Rows are points. Each copy is the shape, with its points in the same order, stretched, turned, moved and blurred by noise. Say if it was mirrored as well.
(in the rows, 128 means zero)

Shape, 6 rows:
[[ 89 157  96]
 [167 148 157]
 [ 93 111 133]
 [171 129 136]
 [141  84 110]
 [122 123 141]]
Copy 1 (6 x 3):
[[122 205 129]
 [128 122 102]
 [131 127 165]
 [108 115 113]
 [ 90 107 158]
 [133 122 142]]
Copy 1 is: only turned
Copy 2:
[[168 112 172]
 [167 173  99]
 [148  81 117]
 [136 157 108]
 [ 97 107 120]
 [156 119 109]]
Copy 2 is: only turned
Copy 3 (6 x 3):
[[123  85 156]
 [115 161  89]
 [152 112 114]
 [135 175 109]
 [175 169 130]
 [140 132 104]]
Copy 3 is: mirrored

Shape, 7 rows:
[[104 149  89 124]
 [164 123 131 113]
 [110 102 144 123]
 [170  92 148 117]
 [147 150 166 121]
 [124 107  98 125]
 [ 96 140 165 186]]
Copy 1, 7 rows:
[[127 117 178 150]
 [117 130 104 128]
 [165 133 145  92]
 [137 122  85 105]
 [138 169 119 124]
 [137  98 147 128]
 [206 140 165 152]]
Copy 1 is: only turned
Copy 2:
[[134  89 167 103]
 [141 127  97 106]
 [ 90 163 127 126]
 [126 169  82 112]
 [119 116  90 147]
 [130 137 147  95]
 [103 156 142 190]]
Copy 2 is: only turned
Copy 3, 7 rows:
[[110 140 103  94]
 [159 108 166 125]
 [100 125 142 160]
 [161  99 172 155]
 [137 148 179 125]
 [126 109 117 133]
 [110 204 126 157]]
Copy 3 is: only turned

Shape (10 x 6):
[[138 137 138 153  88 114]
 [133 156 163 131  93 163]
 [147 108 116 139 122 138]
 [ 91 158 159 137 134 170]
 [ 97  78 119 136 142 117]
 [143 109 105 119 146 109]
 [ 96  98 118  97 169  93]
 [141 133  98 151 126 123]
 [ 88 122 122 117 130 109]
 [143 163 171 150 134 135]]
Copy 1:
[[ 83 118 123 124 147 158]
 [ 64  99 143  75 121 110]
 [ 92 100 149 144 120 145]
 [ 83 139 176  80 115 101]
 [139 134 181 157 123 193]
 [152 115 153 143 137 156]
 [209 142 186 128 137 180]
 [ 95 133 119 145 141 144]
 [153 154 154 108 128 163]
 [ 87 106 160  98 179  96]]
Copy 1 is: only turned
Copy 2:
[[131 157 135 127 165 166]
 [177 146 164 150 144 135]
 [117 113 134 133 153 137]
 [146 159 193 156 106 116]
 [ 67 113 129 164 143 124]
 [106 121 110 119 136 117]
 [ 58 132 114 155 127  81]
 [120 127 127 105 131 143]
 [ 93 151 121 158 121 123]
 [145 168 189 114 150 125]]
Copy 2 is: only turned

Shape:
[[ 97 131 110 114  99 124 165 101 144]
 [109  75 120 130 133 123 196  79 153]
 [138 141 141 158 145 117 112 141  90]
 [ 86 101 107 115 122 101 160 114 132]
 [ 98  99  73 125 136 143 155  90 133]
 [136 117 114  90 150 156 135 198 117]
 [152 133 126 109 125 125 100 147 135]
 [131 138 132 106 151 174 153 168 152]
 [158 159  88 141 158 104 144 181 115]
 [146 140 134 105 150 164 122 149 180]
 [173 150 103 117 120 118 142 148  95]
 [120 156 103 122 101 130  92 147 101]
 [124 161 143 129 109 126 109  92 110]
 [155 146 126 168 100 134 111 148 123]]
Copy 1 (14 x 9):
[[135 143 127 148 142 164 113 143 169]
 [160 176  93 109 119 160 111 112 172]
 [127 132 102 115 113 131 176 139 124]
 [147 124 101 139 132 169 114 126 158]
 [174 134 101 123 126 140 118 151 173]
 [104  79 126  62 182  80 118 139 131]
 [133 115 152 121 161 101 136 122 119]
 [106 107 157  67 163 108 121 133 157]
 [ 95  82 100 106 168 116 193 131 169]
 [136 111 184  86 152 109 124 112 147]
 [106 126 110 115 182  96 164 154 141]
 [122 104 139 148 149 118 141 164 127]
 [150 160 144 154 121 154 151 155 122]
 [ 95 138 131 135 129  94 153 130 143]]
Copy 1 is: only turned
Copy 2:
[[116 128 134 129 127  92 174  93 117]
 [118  93 132 162 139  65 148  74 128]
 [128 104 103 114 106 152  95 138 125]
 [121 106 145 131 132  86 137  92 100]
 [122 114 123 117 151  61 130  96 127]
 [134 115 180 114 188 166  90 145 143]
 [121 120 144 136 140 126 110 167 134]
 [151 140 165 128 169 164 123 123 158]
 [132  97 190  86 126 154  93 143 168]
 [155 144 160 145 155 142 122 150 156]
 [105  88 150 107 140 132 129 157 159]
 [111 140 123  96 127 131 120 148 116]
 [120 125  76 125 103 117 162 140 108]
 [ 98 140 132 124 102 142 103 131 153]]
Copy 2 is: mirrored
Copy 3:
[[126 148  97  75 132  89 124 113 136]
 [159 195  97  63  98  94  76 132  98]
 [116 108 182 179 144 141 105 113 143]
 [154 157 113 102 122  82 105 135 133]
 [166 160 124  90 113 130 137 131 137]
 [127 154 108 199 204 177 180 165  99]
 [107 123 108 178 130 147 161 159 119]
 [129 122 109 156 185 176 155 151  71]
 [132  89  95 165 155 199 143  95 152]
 [128 109  97 152 127 176 160 172  50]
 [ 94 131  99 160 165 170 162  96 172]
 [ 98 100 146 162 146 127 164 128 177]
 [102 105 159 140 124  95 131 107 144]
 [ 77  96 134 146 132 158 116 127 163]]
Copy 3 is: only turned
Copy 4, 14 rows:
[[150  89 120 105 144 122 152 111 136]
 [117  57 135  61 141  75 122  99 166]
 [122 158 109 156 125 163  88 129 140]
 [172  93 116 112 144 108 115 116 143]
 [178  68 150  72 127 122 124 119 131]
 [174 167 123  89 118 122 110 109 125]
 [151 167 145 130 119 131 132 132 137]
 [142 142 122  63 128 132 140 100 159]
 [144 153  98 103 180 194  74 138 126]
 [143 149 156  61 130 127 145 122 162]
 [124 155 109 118 147 162 114 131 107]
 [183 160 128 172 117 169 130 127 108]
 [123 134 126 161 110 153 143 141 136]
 [120 148 127 151 133 166 125  90 120]]
Copy 4 is: mirrored
